Each row is a point. Each copy is the shape, with its points in the same order, turned, moved and blurred by noise. Say if it was mirrored as well.

Shape, 8 rows:
[[-14   1 -15]
 [-29   4  -9]
 [ 29 -29 -18]
 [ 43 -26 -32]
 [ 30 -10 -24]
 [ 14  12 -25]
 [-36  32  25]
 [-24  15  16]]
Copy 1, 8 rows:
[[-23 -14  -3]
 [-24 -30   9]
 [ 18 -13 -38]
 [ 17  -1 -60]
 [  6   2 -36]
 [-16  11 -24]
 [-20 -13  50]
 [-11 -17  30]]
Copy 1 is: only turned
Copy 2, 8 rows:
[[-13  17  -3]
 [-24  18  10]
 [ 38  -5   0]
 [ 51   1 -14]
 [ 27  -6 -14]
 [  1   0 -30]
 [-57  -8  17]
 [-32  -5  14]]
Copy 2 is: mirrored

Shape, 7 rows:
[[ -5  40   9 -11]
 [-60 -11 -20   9]
 [ 32 -30  31  -7]
 [-32 -28 -44  -6]
 [ 33  -6  55  -9]
 [ 12  34   8  23]
 [ 31   6  45  14]]
Copy 1 (7 x 4):
[[-14  20 -12 -31]
 [-59 -26 -18  19]
 [ 40 -17  29  -3]
 [-20 -37 -35  31]
 [ 32   1  44 -27]
 [ -2  39   0  -6]
 [ 25  21  41 -12]]
Copy 1 is: only turned
Copy 2 (7 x 4):
[[ -3  26   4   3]
 [-45 -25   3  53]
 [ 45 -41  18  -6]
 [-24 -37 -31  50]
 [ 43 -21  37 -23]
 [ 27  27  20  27]
 [ 47  -4  39  -1]]
Copy 2 is: only turned
Copy 3 (7 x 4):
[[ -6   3  52  12]
 [-41 -41   3  45]
 [-10  29 -22 -22]
 [-37 -59 -12  10]
 [  0  54   3 -16]
 [ 27   6  30  22]
 [ 13  45   2   3]]
Copy 3 is: mirrored

Shape:
[[ -1  16 -21  21 -14 -19]
 [-40  16   5   7  12  20]
 [-13   3  20  28  10 -18]
 [  4   3 -20   9  25   8]
 [  2 -37   0 -19 -16  -8]
 [ -4 -11  26 -29  29  53]
 [-40   1  17 -22 -16 -25]
 [-28   1 -36  27  23  13]
 [-17   9 -12 -30   1 -14]
 [-42  -4   8 -30  -3  33]]
Copy 1 (10 x 6):
[[  4  -1   5   1 -26  23]
 [-39  35  21  16 -17  -6]
 [-35  -5  11  -7   2  13]
 [ -5  13 -20  21  -6  -9]
 [  9 -11  15 -26 -18 -42]
 [-18  42  18  22  25 -59]
 [-19  27  42 -43 -18  -6]
 [-30  18 -18  25 -35   0]
 [ 10  37  11 -23 -16  -7]
 [-20  49  36   1 -20 -40]]
Copy 1 is: mirrored
Copy 2, 10 rows:
[[ 21  19  11   5  13 -10]
 [-27   7  35  27 -10  22]
 [  0  -4  36  29  -2 -27]
 [-17  -9  -3  13  22  -4]
 [ 25 -39  18 -21   0   6]
 [-48 -54  10   6 -29  15]
 [ 11  -2  60 -17 -17   9]
 [-18   8  15  35  34  18]
 [ -8   0  34 -28   5   7]
 [-22 -18  31  -3 -23  44]]
Copy 2 is: mirrored
